Every row gives one point. Two turns around zero, p and q, are shown by what they do to some points. Write where each new point lands after one turn and then the other. Backwards means that the second turn is done in reverse. Each puzzle has new turns, and all numbers are rounded.
In the rows, 128 means zero.

Turn p:
[128  65 134] => [106  69 123]
[ 98 150 142] => [116 152 157]
[168 165 164] => [189 139 149]
[151 135 132] => [152 127 123]
[99 93 99] => [ 80 114 109]
[124 160  98] => [127 167 108]
Turn q:
[103 108 112] => [122 126 163]
[124 132  98] => [118 101 139]
[150 171 195] => [124 174  60]
[136 101 107] => [149 110 150]
Where do these land?
q, then p: [ 96 137 186] => [133 194 140]
p, then q: [155 119 119] => [145 105 135]
q, then p: [ 98 107 125] => [139 130 163]
p, then q backwards: [162 149  82] => [166 145 172]

Turn p:
[144 160 117 119] => [151 131 142 101]
[117 103  99 152] => [129 146 138 169]
[153  76 121 165] => [146 110 113 190]
[ 96 167 187 109] => [ 77 102 133  73]
[110 164 156 117] => [103 116 141  88]
[148  98  89 106] => [161 162 100 146]
Turn q:
[156 140  96 150] => [167 122 134  99]
[185 107 164  97] => [ 77  95 122  81]
[159 160 120 136] => [142 138 149  91]
[100 100 136 114] => [111 122 106 160]
[ 62 105 153 149] => [119 124 136 204]
[105 156  99 123] => [152 167 121 134]
Where do these land?
q, then p backwards: [131 123 124 151] => [145 135 127 143]
q, then p backwards: [ 93 112 133  71] => [ 96  74 135 101]
p, then q backwards: [164 128 110  51] => [148 143  53  91]
p, then q: [107 124 115 175] => [120 110 169 155]
p, then q: [148 125 152 181] => [122  71 131 149]
p, then q: [125 156 135 139] => [ 98 122 125 134]

Turn p:
[158 105 146 157 130 120] => [118  96 138 150 159 128]
[103 143 132 107 161 122] => [131 168 137 119 126 153]
[125 180  93 127 145 158] => [155 123 121 106  80 168]
[119 102  99 104 140 141] => [102 137 154 107 105 119]
[171 109 146 114 145 136] => [140 111 176 138 144 122]
[128 114  90 101 140 116] => [111 135 147  85 121 123]
[125 164  92 110 138 106] => [145 138 117  77 122 148]
[109 104 130 162 121 122] => [ 92 121 107 146 136 128]
[112 131 223 169  31 130] => [158 124  54 222 158  63]
Turn q:
[124 114 120 124 119  40] => [101 169 137 174 158  77]
[ 78 121 127 181 110  98] => [166 151 155 175  98 100]
[145 117 128  94 183 119] => [ 68 119 121 102 122 113]
[141 161  91 126 110 120] => [124 113 112 167 150 150]
[111 117 130  98 120 161] => [134 145 101 102 113 150]
[145 105 133 134 126 177] => [155 103 111  88 122 131]
[152 161 167 138 128 182] => [148  96 158  88 134 175]
Where do these land?
q, then p: [145  46 133  68 145 160] => [138 171 138  33 107 106]
q, then p backwards: [ 96 131 164 138 170 138] => [126 115  91  96 149 164]
q, then p: [118 129 136 154 111 106] => [142 113 122 142 156 142]
q, then p: [101 115 124 141 122 134] => [144 106 115 121 134 115]
q, then p: [178 118 125 117 140 114] => [ 96 161 147 113 140 144]
q, then p: [118 209 127 135  74  80] => [135  97 124 202 117 202]
p, then q: [115 121  82 121 136 133] => [134 167 108 125 128 151]
p, then q: [153 155 134 150 125 158] => [160 107 114 110 144 105]

Turn p:
[141 152 167 135 149 169 138 138] => [161 161 148 161 148 144 130 145]
[144 117 163 146 156  33 150 133] => [ 74 118 201 109 156  77 117 128]
[ 58 131 141 117 150 158 101 129] => [168 117  85 131 165 128  81 138]
[156 125 144  96  91  66 109 124] => [ 83 145 148  90  83  99 109 145]
[ 97 109  81  87 125 153 155 143] => [114  81  81 164 113 153 121 135]
[149 112 100 119 131 179  92 125] => [153 150  78 149 105 122 153 113]
[123 111 164 165 107 111 128 127] => [155 115 169 101 126 109 126 128]
[140 133  91 125 139 114 184  86] => [ 82 102 127 123 149 155 179 142]
[145 161 101 162 104 170  96 146] => [163 162 116 125 107 165 138  78]
Turn q:
[114  96 179 127 117 164 128 142] => [ 87 100 159 112 158 157 124 124]
[135 164 121 164  99 141 131 118] => [134 136 118 132 126 134 187 132]
[179  94  61 144 176 130  93 101] => [122 202 123 162  62 143  96 107]
[ 98  79 154  97 101  86 191 127] => [101  97 140 149 190  64  96 137]
[121 114 141  93 115 107 128  99] => [132 140 156 114 147  95 110 140]
[ 90 185 138 153 132 124 107 139] => [172 120  94 103 148 159 156 138]
[143 160 155 115  93 145 128 162] => [131  79 146 111 115 133 161 149]
[108 128  48  88 166 157 120 138] => [110 149  68  89  73 112  89 113]
[142 123 105 135 107 119 111 156] => [121 124 117 146 103 134 130 163]
[148 136 178 164 173 106 143  98] => [170 134 159 161 160 149 130  77]
Where do these land?
q, then p: [117 108 145 125  94 122 105 181] => [161 104 123 170 113 107 100 106]
q, then p backwards: [161 117 130  87 107 122 156 109] => [152  90 153 136 132  89 125 145]
q, then p: [111 136 116 142  68 150  90 157] => [133  90 128 184 109 160  95 122]
p, then q backwards: [164 128 107 184 205 104  62 102] => [ 89 139 120 139 131 141 197  30]
p, then q backwards: [132 156 152 121 144 106 194 110] => [125  91 175 143  79 135 104 135]
q, then p: [122 122 141 156 136 160 113 151] => [161 114 101 147 132 144 139 138]
q, then p: [ 93 158 107  72 149 116 136 149] => [ 81 134  93 123  83  93 127 119]
q, then p: [109  97 176 105 117  87 128  76] => [115 180 153 141 177  87  98 134]
p, then q: [117 114  90 156 146 124 150  98] => [103 137 119 137 139 102  97  87]
q, then p: [153 145 116 133 113 189 145 147] => [136  71 122 115 112 151 133 165]

Turn p:
[105 135 175  93 117 128 119 124 118] => [115 163 173 129 132 135 108 116 112]
[131 120 162 125 141 137 107 118  99] => [139 121 162 151 137 145 108 129 113]
[137 103 108 156  92 148 172 142 110] => [162 143  98 140  83 111 147 156 118]
[ 84 106  71 137 178 122 155 134 157] => [ 68  95  62 134 108 128 138 115 115]
[110 145 123 117 117 117 165 109 141] => [120 161 109 123 122 127 146  96 126]
[147  88  84 120  96 107  85 131 134] => [146  89 124  96 120  68 101 130 134]
[135 146 144 128 115 178 100 127  91] => [158 147 142 144 163 137 104 166 107]
[171 148 106 143 156 146 176 109 153] => [151 127  73 124 126 175 149 118 159]
[120 158 116  76  81 102 117 146 162] => [109 166 140  59 140  93 128 116 139]
[120 159 171 153 149 119 101 110 121] => [121 125 166 165 169 144 140 119 141]
[140 105 129 170 142 147 121 137 154] => [124 104 113 155 116 130 122 155 164]
[138 125 149 117 151  83 119 147  96] => [126  96 176 115 121 142 147 116 107]
Turn q:
[167  96 133  98 138 124  98 147 131] => [152 109 168 158 142 161 139 129 130]
[141  88 137 114 131 114  86 129 138] => [135 119 176 145 142 155 108 139 129]
[126 147 122 174  92 131 127  99  85] => [124 144 135  78 123  88 125 101  92]
[185  83 101 106 118  93 156 128 125] => [150  77 151 177 101 123 136 130  87]
[107 153 100 168 164 169 145 147 155] => [114 153  64 126 117 155 114  88 143]
[117 137 155 125 151 151 111  97 142] => [104 128 141 106 126 137 123 122 174]
[106 127 127 146  78 124 155 105  93] => [103 142 130 102 117  83 137 139  84]
[ 97 171 136 133 155 172 142 150 122] => [111 154  77 111 147 136 155 111 159]
[128  86 125 109 131 133 109 137 129] => [116 121 153 148 142 159 126 138 116]
[121 156 160 134 112 137 121 128 159] => [136 165 131 117 111 122 129 140 163]
[129 161  71 116  96  85 168 117 115] => [159  95  83 110 101  94 129 157  81]
[113 132 169 113 168 103 119 152 143] => [133 130 126 158 165 122 117 143 179]
Where do these land?
q, then p: [102 135 135 147 116 112 120  83 141] => [104 133 163 100 141 101 112 124 125]
q, then p: [135 133 136 130 115 122 130 143 140] => [139 130 131 122 134 130 145 135 141]
q, then p: [ 96 147 152 164 129 150 146 139 102] => [102 131 110 117 159 130 154  85 112]
q, then p: [142  82 165 138 136 141 142 118  95] => [108 139 149 182 118 132 144  95 124]
q, then p: [106 140 113 128 104 142 136 152 138] => [135 138 109 108 145 130 149 147 109]
q, then p: [130 147 109 157 171 117 139 150  94] => [139  81  95 135 142 130 119  89 120]
q, then p: [154 106 151  40 162 152  46 134 134] => [103 150 122 158  81 210  77 176 174]
p, then q: [121 121 102  62 147 127 134 145 162] => [113 111 128  90 147 167 142 183 124]
p, then q backwards: [149 134 122 160 122 148 135 132 163] => [115 158 145 105 147 127 137 139 156]
q, then p: [136 105 119 155 111 150 127 113 105] => [138 149 145 148 139 128 122 105  96]
p, then q: [109 137  99 117 109  31 138 120 146] => [ 92  72 132 129  98  75 117 186 131]
p, then q: [155 149 133 138 114 143 142 105 116] => [150 116 122 129 105 132 141  95 140]

Turn p:
[178 176 123 141 152 107 136  89 121  82 157] => [128 163 113 115 114 156 216 121 130 138 114]
[114 113 180 127 149 120 105 128 122 166 163] => [168  86 140 140 155 109 133 126 165 156 128]
[183 117 166 146  90 120 143 134 151 148 147] => [157 141 159 148 130 188 123 114 149 151 158]
[108 106  97 168 143 112 125 154 158 136 116] => [133 150  88 105 122 116  79 122 135 148 128]
[120 144 101  82 169 159 176 110 130 119  67] => [ 53 140 134 118 130 124 126 194 122 103  92]
[166 139 116 115 147 151 104 145 157 168  89] => [115 165 179  87 150 119 103 141 148 128 130]
[ 98 103 120 135 133 124  74 171 167  89 164] => [165 133  97 113 147  85 114 116  77 171 162]
[102 170 124 145  93 139 126 154 140  98 106] => [147 148 134 128  73 115 116 141  87 113 131]
[124  99 110 161  77 115 142  63 135 132 155] => [ 94 118 109 169  94 151 130  64 144 152 145]
[104  83 191  77 146  97  81 149  79 150 121] => [160  32 137 107 179 105 127 146 147 104 160]
[119 122 117 127 114 186 156 102  74  89  90] => [ 82 141 117 178 115 114 144 149 119  57 138]
[121 164  92 114 122 107 169 138 102 156 158] => [133 119 127 129 125 156 126 104 114 114  53]
Turn q:
[165 122 113  77 117  93 139 132 117 108 134] => [123 116  90 109 118 145 105  88 127 132  86]
[121 107  89 125 163 122 115 150 159  66 124] => [130 177  89 127 137  82 131 131 110  96  92]
[158  84 125 129 189 134 144 119 112 178 164] => [156  99 166 159 155 104  58 131 135 135 103]
[118 104 100  93  83 132 154 113 121  96 133] => [106 133 133  99 103 121 140  69 138 104 110]
[101 185 130 146  92  80 133  58 102  68 114] => [111 195 113  99  77 208 132 126 154  98 156]
[109  99 198 164 167 137 157 148 109 153 107] => [178 108 175 172 177 155 149 147 113 109 133]
[154 138 128 142 160 167 151 156 176 152  85] => [122 113 141 117 183 104 158 182 138 148  95]
[ 98 119 123 103  91 115 139 156 188 135 141] => [132 141 129  82 142  99 158  91  94 161 138]
[111 136 110 179  98  86  97 108  71 120 127] => [130 167 125 179  62 162 129 122 145 136 152]
[146 137 160 134  88 160  88 125 148 151 147] => [141  80 125 105  99 110 143 150 127 145 170]
[160 147 128 112 167 170 145 160 108 165 166] => [119  76 119 149 183 105  91 131 159 140 138]
[ 95 158 132 130 122 139  73 113 126 145  95] => [ 88 130 131 138 103 139 142 169  94 133 163]
Where do these land?
q, then p backwards: [110  86 103 154 140 124 107  93 114  85 102] => [124 183 113 153 109 170 150 133 104 119 101]
q, then p backwards: [ 68 168  96  93 136 121 153 169 119 120 111] => [170  86  69 110 137 155 131  96 131 103 151]
p, then q: [136 143  99 125 111 156 111 126 129 171 152] => [136 132 142 116 115 175 120 168 113 115 137]
q, then p backwards: [ 81  99 125 175 114 129  93 128 141 152 148] => [122 149 159 143  97 174  88 128 157 101 132]
q, then p: [125 151 168  89 172  98  85 149 127  91 123] => [118 164  96 120 163  97 143 100 102  68 110]
q, then p: [152 110 140 164  98  92 112  82 160  87 120] => [125 146 189 124 117 177 130 127  81 101 140]
q, then p: [156  92 166 141 126  94 163  75 108 113 143] => [113 162 181 136 136 134 157 141 122 125 194]
p, then q: [ 99 140 168 151 119 170 150 159 124  87 125] => [158 133  85 166 116 126 154 123 175 157 130]
q, then p: [143 172 113 105 184 154 160 144 156 158 105] => [137 116 109  87 162  78  98 177 141 138 101]
q, then p: [128 139 109  88  88 170  86 115  99 116 171] => [108  84  95 144 117 121 124  70  87 158 148]
p, then q: [153  97 115 103 140  91 169 165 148 165 132] => [ 90  90 132 147 142  88 120 174  96 106 122]
p, then q: [150 116 131 166 147 107 176 172  75 152 159] => [107 133 107 115 127  88 137 195 162 108  76]
p, then q: [162 149 129 110  89 160  99  89 165 170  72] => [161 109 132  87 136 160 144 120  82 114 207]

Turn p:
[138 111 122 129 144 135 144 113 142 101 129 112] => [137 129 133 134 133 135 132 116 128  92 149 146]
[130 120 120 130 101 142 123 119 138 111 158 120] => [137 142 152 114 121 117 127 137 130 114 117 158]
[139 117 121 141 130  84 134 118 129 126 112 144] => [140 105 140 131 150 158 107 124 128 140 140 119]
[140 106 132 124 131 139 128 118 111 144 109 117] => [141 139 110 129 135 129 133  95 121 137 128 131]
[139 129 120 154 139 132 139 111 120 136 140 125] => [141 112 135 116 105 130 128 112 118 126 140 130]
[126 225 112  54 107 100  88 127 101 127 145 130] => [139 132  84 152 114  71  63 214 138 154 112 117]
[138 119 119 140 133 145 143 161 135 131 116 144] => [101 120 123 106 132 136 135 108 147 117 122 116]
[137 116 142 129 125 119 143 153 138 164 116 115] => [110 114 119 117 153 119 149 110 132 156 139 130]
[145 121 140 141 134 135  80 120 137 117 119 128] => [159 152 118 106 133 150 144 145 124 122 127 117]
[140 127 147 126 147 121 131 112 144 147 124 143] => [135 102 113 128 140 138 142 129 104 128 127 124]
[ 53 110  91 131 135 133 135 117 137 152 122 129] => [ 70 156 149 148 109 145 114 116  82 141 137 133]
[119 124 138 116 118 138 121 124 118 118 133 154] => [131 134 133 138 128 129 126 132 125 120  93 121]
[140 149 147 143 118 131 141 113 130 109 111 117] => [146 115 118 142 113 144 141 134 153 127 133 146]
[106 119 140 135 130 138 142 187 112 109 160 116] => [102 140 167 130 124  90 152 122 161 117 129 103]
Turn q:
[154 118 116 146  81 128 120 161 151 120 100 114] => [105  88 103 110 139 126 147  90 126 133 106 153]
[158 122 157 112 121 105 126  90 100 128  84 152] => [153  95 133 114  79 130 107 105 119 121 171 118]
[118 117 139 121 141 154 138 125  97 178 137 136] => [117 151 125 113 117 149 106 141 148 138 131  80]
[143 114 114 160 106 103 121 136 163 131 132 132] => [105 111 130 156 136 124 133  89 131 144 113 150]
[168 118 141 100 151 133  96 109 119 136 108 155] => [130 142 144 102  89 158 114 108 114 118 164 140]
[124 122 122 113 122 113 153 141 146 123 135 108] => [132 118 113 150 142 137 160 133 130 128 126 125]
[121 136 148 143 159 133 123 134 122 128 141 112] => [130 140 164 121 133 126 134 143 122 129 113 114]
[122 127 143 101 148 105  79  95 109 132  97 141] => [150 135 159 103  94 122 119 123 149 129 180 146]
[120 153 118 128 120 135 134 126 120 126 166 111] => [117 136 123 144 125 119 129 165 134 117 103 131]
[102 110 123 136 132 167 149 120 124 125 159 112] => [132 143 123 137 164 140 111 149 144 106 104 106]
[100 139 137 124 122 135 141 147 133 109 149 143] => [119 128 121 137 160 116 124 159 111 133 135 127]
[121 127 101 136 134 127 143 146 112 114 133 130] => [147 134 111 131 139 130 124 139 120 148 107 135]
[114 161 105 144 125 125 143 133 168 113 122 119] => [127 140 113 147 146  86 155 118 115 121 112 139]
Where do these land?
p, then q: [163 128 135 121 123 143 120 126 142 116 109 151] => [149 147 107 114 136 140 137 109 112 114 130 146]
q, then p: [118 111 137 126 112 112 135 118 135 157 103 128] => [131 127 144 120 132 124 133 129 101 126 146 162]
p, then q: [119 128 134 118 136 124 148 153 101 169 157 125] => [145 108 145 153 111 125 139 127 170 148 141 112]
q, then p: [119 131 138 120 123 148 167 101 140 124 109 144] => [159 143 146 124 117 117 107 132 135 113 163 131]
p, then q: [140 131 136 115 114 149 124 122 140 121 131 113] => [133 132 111 138 124 122 127 122 103 140 137 138]
p, then q: [132 109 132 222 122  97 116 146 105 117 135 116] => [ 73 109 137 136 121 160 148 139 130  64 140  81]
p, then q backwards: [116 118 121 107 139 130 119 138 135 142 126 154] => [132 135 136 143 124 156 145 144 136 131 140 136]
q, then p: [144 116 120 115 160  98 119 131 142 120 147 109] => [126  94 122 124 106 134 155 112 144 124 103 133]
q, then p: [116 118  77 154 120 139 139 144 134 125 109 122] => [125 114  91 122 129 158  95 123 107 127 148 127]
p, then q: [115 118 147 122 123 149 120 140 128 114 109 132] => [139 136 117 127 135 100 139 119 114 119 117 116]
p, then q backwards: [116 124 108 133 131 151 124 111 103 133 108 129] => [157 126 105 132 139 133 134 115 127 147 124 148]
q, then p: [125 208 145 109 145 140 125  93 138 114 110 120] => [147 106 167 160 146 107  95 156 186 137 131 125]
p, then q backwards: [131 124 133 112 119  94 121 139 109 115 131 126] => [ 92 115 132 146 136 122 136 119 121 126 138 132]
p, then q backwards: [138 128 127 120 125 118 116 130 141 128 209 126] => [108 175 165 147 142 132 107 124 112  87 117 117]
